Every row gives one point. Each copy is the shape, with its points in the same order, stretched, turned, moved and blurred by noise. Some copies are also mirrored. Which?

Shape, 6 rows:
[[ 36   4]
 [-35   4]
 [-34  -8]
 [ -4   4]
 [ 59 -11]
 [-79 -67]]
Copy 1 (6 x 2):
[[ 56  21]
 [ -7  13]
 [-15  28]
 [ 22  16]
 [ 71  37]
 [-88  89]]
Copy 1 is: mirrored
Copy 2:
[[ 19   0]
 [ 32  58]
 [ 24  47]
 [ 27  31]
 [  8 -19]
 [-15  87]]
Copy 2 is: only turned
Copy 3 (6 x 2):
[[ -4 -20]
 [ -6  59]
 [-14  57]
 [ -4  25]
 [-17 -46]
 [-62 102]]
Copy 3 is: only turned

Shape:
[[-18  50   5]
 [  8  68 -25]
 [ 27 -78  11]
 [-24 -14   7]
 [-15 -58  -3]
 [-61  39 -78]]
Copy 1:
[[ 21 -42  14]
 [ -4 -43 -43]
 [ 17  89  23]
 [ 16   1  49]
 [ -1  44  46]
 [-66 -61  56]]
Copy 1 is: mirrored
Copy 2 (6 x 3):
[[ 15  27  40]
 [ 41  56 -14]
 [ 28 -55 -37]
 [-10 -10   5]
 [-15 -24 -34]
 [-58  94 -36]]
Copy 2 is: only turned
Copy 3 (6 x 3):
[[ -5 -19  44]
 [-66 -50  55]
 [ 39  32 -75]
 [ 36  28   3]
 [ 38  59 -23]
 [-68  37  75]]
Copy 3 is: mirrored

Shape:
[[ 11 -68 -32  29  -2  -2]
 [ 22  45   8  23  46  19]
 [ 13 -17 -11 -14 -32   1]
 [-58  56  85 -23  17  66]
 [ 22 -19 -21 -38  23  -8]
 [-71  92  30  -1  34   9]
 [  8 -38 -63  -6  11  40]
 [ 37 -32 -63   3 -29  26]
 [  4 -41 -33 -12  13  17]]
Copy 1:
[[-36 -70 -12   5 -24  73]
 [  4  21 -30 -11 -74  -6]
 [-25 -31  47  -6   5  23]
 [ 78  83  36  85 -27 -70]
 [-29  -4  23  -8  28  63]
 [ 76  38 -27  22 -11 -77]
 [  5 -30  22 -22   2 108]
 [-24 -58  41 -49 -18  84]
 [-12 -27  15  -1   9  80]]
Copy 1 is: mirrored
Copy 2 (9 x 6):
[[ -47   42  -14  -31   35  -20]
 [  36  -38   20  -12  -56  -37]
 [ -24   26   12   39    3   15]
 [  27  -75  -52   92 -108  -35]
 [ -12    2   27   12   22  -52]
 [  21 -121  -14   45  -82  -25]
 [   0   25  -21  -33   73  -37]
 [  -2   59    4  -15   62   17]
 [ -19   15  -14  -12   40  -43]]
Copy 2 is: mirrored
Copy 3, 9 rows:
[[-20  33 -26  13 -35 -39]
 [ -6 -15  -9   5  42  59]
 [-17   8  -8 -49  -9 -10]
 [-55 -52  80 -81  48  69]
 [-43   8 -42 -44  11  -7]
 [-44   0  17 -19   5 106]
 [-19  95 -22 -15   2  -1]
 [ 15  76 -19 -21  -2 -15]
 [-42  48 -26 -23  -4 -10]]
Copy 3 is: mirrored
